Each point is reached from the start by the listed moves, each made 0, 1 or 2 times, or once backwards (-1), plus a little noise. Say if it took an odd or an even number of moves. Then give how often each move was made.

Moves:
(1): .50	-.04	-.39
(2): -.05	.41	-.05
Start: -.07	-.08	-.03
Points:
.94	-.17	-.83 -> even (2, 0)
-.02	-.49	.01 -> odd (0, -1)
-.07	-.07	-.03 -> even (0, 0)

Moves:
(1): .23	-.07	.04	-.03	.00	-.01	.06	.12	-.12	.02	-.05	-.07
(2): .02	.27	.00	.00	-.04	.07	-.02	.00	-.04	.03	-.01	-.06
(3): -.01	-.05	.34	.04	.03	-.01	-.10	-.01	.02	-.02	-.10	.07
(4): .09	.01	-.04	.23	.16	-.02	-.08	-.09	-.04	-.05	-.09	-.07
(5): .01	.07	-.01	-.09	.22	.02	-.08	.04	.00	.04	.10	.02
(6): -.01	-.10	.01	.00	-.07	.24	.00	.05	.07	-.01	-.05	.02
(7): -.04	.05	.04	.09	.07	-.04	.19	.06	.01	-.05	.00	-.06
(8): -.04	-.04	-.05	.02	-.07	-.02	-.05	.14	.03	-.02	.00	-.07
(9): .11	.04	.04	.02	.01	-.06	.04	-.01	.20	.08	-.07	.02
Start: .07	.01	-.04	.01	-.03	.08	-.11	.02	-.04	-.14	-.09	-.15
Points:
.65	-.34	.67	.12	-.35	-.12	-.32	.40	.21	-.04	-.64	-.23 -> even (2, 0, 2, 0, -1, 0, -1, 2, 2)
.94	.27	-.36	.45	.20	-.05	-.04	.19	.02	-.01	-.41	-.59 -> odd (2, 1, -1, 2, 0, 0, 0, 1, 2)
-.19	.16	.58	.16	-.02	.49	-.31	.34	.52	-.17	-.32	-.17 -> odd (-1, 1, 2, 0, 1, 2, 1, 2, 1)

Moves:
(1): .28	.01	-.02	-.03	-.01	-.03	-.02	-.09	-.01	.00	-.06	-.03	.05	-.05	-.04	.07	-.03	.01	.00	-.03
(2): .02	.23	.04	.03	.04	.08	.02	.02	-.08	.01	.01	.00	.03	.01	.04	-.05	-.03	.01	.07	.04
(3): .01	-.02	.18	-.03	-.01	.02	.01	.01	-.05	-.07	-.04	.03	.01	-.02	-.05	.03	.02	-.03	-.04	-.06
(4): -.02	-.02	-.02	.19	-.01	.02	-.02	-.02	.01	-.02	-.02	.08	.00	-.02	.00	-.02	-.02	.02	.04	-.01
(5): .04	-.03	.02	.03	.19	-.02	.00	.02	.00	.02	.08	.03	-.01	.02	.00	.00	-.08	.02	-.04	.02
(6): .02	-.05	-.07	-.07	.01	.25	.05	.05	.10	.04	-.09	.09	.05	-.02	.02	-.05	.00	.07	.01	.05
(7): .03	.01	-.05	.00	.00	-.02	.24	.01	.03	.00	.02	.03	.01	.04	.02	-.02	-.07	-.03	.05	-.01
(8): .10	-.06	.00	.06	-.06	-.06	-.03	.30	.08	-.05	-.04	.01	-.08	.01	.07	.02	.04	-.06	.00	.05
(9): -.01	.05	.11	.00	.01	-.08	-.07	-.05	.24	.07	.12	-.05	.08	-.01	.02	-.06	-.15	.03	-.04	.00
(10): .00	-.05	.06	.04	-.05	-.03	.01	.03	.00	.23	.03	-.03	.03	.02	.06	.05	.06	.03	-.01	-.01
(11): .05	-.03	-.02	.04	-.12	.04	-.02	-.02	-.03	-.07	.21	.01	-.04	-.03	.00	-.01	.05	.03	-.04	.02
(12): -.01	.02	.07	-.08	.00	-.17	.00	-.02	-.03	.04	-.03	.22	.10	.07	.11	.01	-.04	.04	.02	.05
(13): -.05	-.01	.00	.00	.00	.02	.00	.07	.00	-.05	.01	-.06	.29	.01	.04	-.02	.00	.01	.04	-.02
(14): .01	.00	.00	-.03	-.03	.01	-.01	-.03	.01	-.06	-.01	-.04	.01	.17	-.05	.00	.06	.05	.04	-.01
(15): .07	-.01	.03	.04	.00	.00	.04	-.02	.02	-.05	-.04	-.06	-.02	.06	.25	-.04	.01	-.07	.01	.05
(16): -.04	.04	.00	-.05	.00	-.03	.02	.00	.02	-.01	-.01	-.01	-.03	.03	.05	.23	-.01	.03	.02	.01
(17): .04	.03	.00	.03	.11	-.06	-.02	-.02	.13	.01	.08	.04	.02	-.05	.01	-.03	.20	-.01	-.04	-.06
(18): .06	-.05	-.02	.00	-.03	-.04	.07	.03	.00	-.03	-.11	-.09	-.05	-.09	.06	-.02	-.01	.27	.00	.01
Start: -.01	.02	-.09	-.04	-.02	.10	-.05	.08	.08	-.02	.12	-.04	-.07	-.19	-.04	-.03	-.04	-.14	-.06	.08
Points:
.61	.25	-.02	-.04	-.21	-.48	.38	-.03	.53	-.39	-.46	.29	.20	.42	.68	.38	-.36	-.13	.33	.20 -> odd (2, 0, 0, 2, -1, 0, 2, 1, 1, -1, -1, 2, 0, 2, 2, 2, 0, 0)
.35	-.17	-.14	.42	.27	.19	.61	.14	.61	.38	.60	.56	.04	-.19	.94	.22	.17	.01	-.07	.28 -> even (0, 0, 0, 2, 2, 2, 2, 0, 0, 2, 2, 1, 0, -1, 2, 2, 2, 0)
-.06	.33	.29	-.08	.23	.29	-.36	-.35	.15	-.32	.92	.03	-.24	-.02	-.09	-.49	.12	-.36	-.31	.10 -> odd (-1, 1, 1, -1, 1, 0, -1, -1, 1, -1, 2, 0, -1, 1, 1, -1, 1, -1)

Moves:
(1): .22	.01	.01	.01	.00	-.10	.01	-.05	.03	-.01	-.03	.03	.06	.01	-.03	-.03	.02	-.02	.00	-.02	.00	-.08	.05	-.05	.02	.01	-.04
(2): .02	.28	-.01	-.07	.10	.06	.06	-.01	-.02	.01	-.05	-.01	-.07	-.03	-.05	-.05	-.04	.03	.02	.11	.10	-.03	.01	.04	.02	.00	-.01
(3): -.01	.06	.22	.02	-.04	-.02	-.03	-.10	-.08	.05	.01	-.03	-.03	.00	.00	-.03	-.07	.03	-.03	-.03	-.08	.03	.00	-.02	.09	-.04	.01
(4): .00	.08	-.07	.27	-.04	.01	-.07	.13	-.06	.02	-.03	.08	.08	.01	-.03	.07	-.12	.07	.00	.08	-.08	.00	.06	-.11	-.01	-.01	.05
(5): .04	-.07	-.01	.03	.20	-.01	-.04	-.03	-.06	.02	.01	.00	-.02	-.07	.02	-.01	-.02	-.01	-.02	.06	-.02	-.09	-.04	-.02	.05	-.01	-.01
(6): .06	-.01	-.02	.01	-.05	.18	-.04	.06	.00	.06	-.04	.06	.01	-.02	-.03	-.02	-.01	-.02	.00	-.02	.05	.06	.01	-.05	.06	.03	-.04
(7): .00	-.02	.02	.06	.05	.03	.21	-.04	-.03	.00	-.04	.02	.03	.05	-.03	-.02	.00	.04	.10	-.04	-.04	-.03	.00	.02	.02	-.02	.00
(8): .04	.02	.04	.00	.04	.01	.04	.19	.01	.02	-.03	-.03	-.03	-.01	.07	.03	.03	-.08	-.01	.06	-.07	-.03	.04	.00	.04	.01	-.01
(9): -.01	.02	.03	.06	.06	.01	.01	-.02	.16	.04	.00	-.01	.02	-.07	-.04	.07	.03	.01	-.01	-.01	-.03	.02	.01	.05	.03	.00	-.06
(10): -.04	-.03	-.01	.02	-.03	-.04	.05	.00	.03	.19	.00	.02	-.02	-.02	.05	-.05	-.04	-.03	-.03	-.02	.06	-.04	.04	-.06	.05	.02	.04
(11): .02	.04	.02	.01	.04	.08	.06	.02	.05	-.03	.26	-.04	.06	.01	-.01	-.09	.03	-.05	-.03	-.06	-.08	-.09	.03	.02	-.03	-.01	.07
(12): .03	-.06	.11	-.01	.04	-.02	-.02	.04	.02	-.08	.10	.23	-.06	-.03	.01	.01	.01	.05	.04	-.01	.05	.00	.01	.01	-.05	-.02	-.01
(13): -.09	.06	.01	-.05	.02	-.10	-.08	.03	-.04	.00	-.06	.05	.26	-.06	.03	-.07	-.02	-.17	.08	.02	.01	.02	-.03	-.05	.00	.02	-.01
(14): .05	.02	.07	.00	.09	-.05	-.08	-.02	.10	.04	.01	.07	.03	.28	.05	-.03	.01	-.05	.00	.00	-.05	-.02	-.04	-.03	-.04	-.01	-.01
(15): .04	-.01	.03	.03	-.07	.05	.02	-.11	.14	-.02	.03	-.06	.01	-.06	.27	-.09	.01	.02	.02	.03	.03	.00	-.03	-.01	.01	.04	-.06
(16): .04	-.01	.01	-.03	.01	.04	-.02	-.03	-.04	.03	.08	.02	.08	.00	.08	.17	-.05	-.02	.00	.03	-.01	-.02	.05	-.05	-.06	-.08	.02
(17): .02	-.01	.03	.03	.03	.01	.00	.02	-.02	.08	-.02	.00	.02	.00	.01	-.01	.22	.08	.00	.08	.02	.04	.03	.00	.02	-.08	.07
(18): .00	-.02	.06	-.05	.06	.04	.01	.17	-.02	.07	.10	-.01	.10	.04	.03	.02	-.01	.27	-.07	-.05	-.03	-.02	-.02	.07	-.03	.02	-.02
(19): .04	-.05	.03	.01	-.02	-.05	-.09	.03	.01	.02	.14	-.08	-.04	.02	-.02	.01	-.04	.01	.23	.04	.01	.04	.01	.07	.02	.05	-.04
(20): .03	-.02	.04	-.04	-.04	-.02	.01	-.02	.01	.01	.04	-.04	.05	.01	-.08	-.05	-.06	-.02	-.05	.19	.04	.01	-.02	.04	-.04	.02	.00
(21): .07	-.07	.06	.10	.05	-.03	.05	.02	-.01	-.07	-.01	-.08	.03	.00	.04	.00	.00	.01	-.05	-.08	.22	.13	.05	-.04	.00	.00	.00
(22): .07	.08	-.05	-.01	.04	-.04	.09	.02	-.04	.03	.05	.07	-.03	-.03	.00	.01	-.08	.00	-.08	-.01	-.10	.22	.00	.03	-.01	.03	.06
(23): -.07	-.01	-.05	-.02	.03	.04	.01	.00	.02	-.05	-.01	-.04	.03	.05	.07	.00	-.01	-.01	-.03	.04	-.05	.00	.23	-.03	.08	.07	.00
(24): .03	.01	.01	.05	-.03	.03	.01	-.07	-.06	.04	.01	.05	-.01	.05	.03	.01	.02	-.01	-.02	.00	.05	-.03	.06	.25	.00	-.01	-.02
Start: .15	-.05	.07	.01	-.10	-.02	.06	-.10	-.04	-.03	.18	-.05	-.04	-.02	.05	-.05	.08	-.04	-.11	.09	-.07	-.05	.01	-.13	-.11	.12	.00
Points:
.76	.38	.70	.51	.11	.06	.63	-.06	.31	.26	.28	.43	-.12	.36	.46	.02	-.19	.44	.04	-.19	.29	-.53	.49	-.06	.02	.03	-.24 -> odd (2, 2, 1, 1, -1, 0, 2, 1, 1, 2, 0, 2, -1, 1, 1, 1, -1, 1, 0, -1, 1, -1, 0, 1)
.50	-.11	.01	.66	-.03	-.41	-.73	-.36	-.23	.27	.07	-.28	.05	.24	.00	-.39	-.07	-.17	.27	.50	-.10	-.45	.37	-.58	.29	.24	.05 -> even (2, 0, 1, 2, 2, 0, -1, -1, -1, 1, 0, -1, 0, 1, 0, -1, 1, -1, 2, 0, 0, -1, 1, 0)
.51	.31	.22	.64	.26	-.54	.22	-.21	-.67	.01	-.11	.42	.59	-.57	-.46	.14	-.43	-.19	-.09	.68	.31	.71	.32	-.44	-.01	-.06	.18 -> even (1, 1, 1, 2, 1, 0, 1, -1, 1, 0, -1, 1, 2, -1, -1, 1, 1, -1, 0, 2, 2, 2, 0, 0)
.10	.42	.37	-.05	.21	.15	.25	-.24	-.34	.50	.72	.32	.18	-.35	-.23	-.51	-.16	.07	-.41	-.03	-.33	-.26	.69	.37	.40	.30	.12 -> even (1, 1, 2, 0, 1, 1, 0, -1, 1, 2, 2, 1, 1, -1, -1, -1, 0, 1, 0, 0, -1, 1, 2, 2)
.03	-.30	.44	.05	-.24	-.02	-.11	.17	-.23	.77	.10	.14	.71	-.04	.84	-.05	.11	.12	-.26	.15	.02	-.01	.42	.07	.21	.21	-.12 -> odd (0, -1, 1, 0, 0, 1, 0, 1, 0, 2, -1, 0, 2, 0, 1, 1, 1, 2, 0, 0, 0, 0, 1, 2)
.14	-.10	.56	-.35	.29	-.34	-.38	.04	-.22	.43	.01	.28	.17	-.01	.94	-.15	-.39	-.78	-.50	-.07	-.48	.35	-.53	-.80	.06	.06	-.03 -> odd (-1, -1, 2, -1, 2, 1, -1, 2, -1, 1, -1, 0, 2, 2, 1, 1, -1, 0, -1, -1, 0, 2, -1, -1)
.39	-.11	.44	-.16	.33	-.78	.35	.00	-.60	.76	-.10	-.01	.52	-.04	.43	.05	.07	-.32	-.32	-.10	-.56	.09	.46	-.12	.40	.04	.09 -> even (2, -1, 2, -1, 1, -1, 1, 2, 0, 2, -1, -1, 2, 0, -1, 1, 1, 1, 0, -1, 0, 2, 1, 1)
.53	-.06	.53	.42	-.09	.00	.55	-.17	.46	.09	.41	-.31	.31	.13	.44	-.16	.08	.12	.17	-.43	-.06	-.41	.57	.15	.22	.30	-.37 -> even (2, 0, 1, 0, -1, 0, 2, 1, 2, 1, 1, 0, 0, 0, 1, 0, -1, 1, 1, -1, 1, -1, 1, 1)
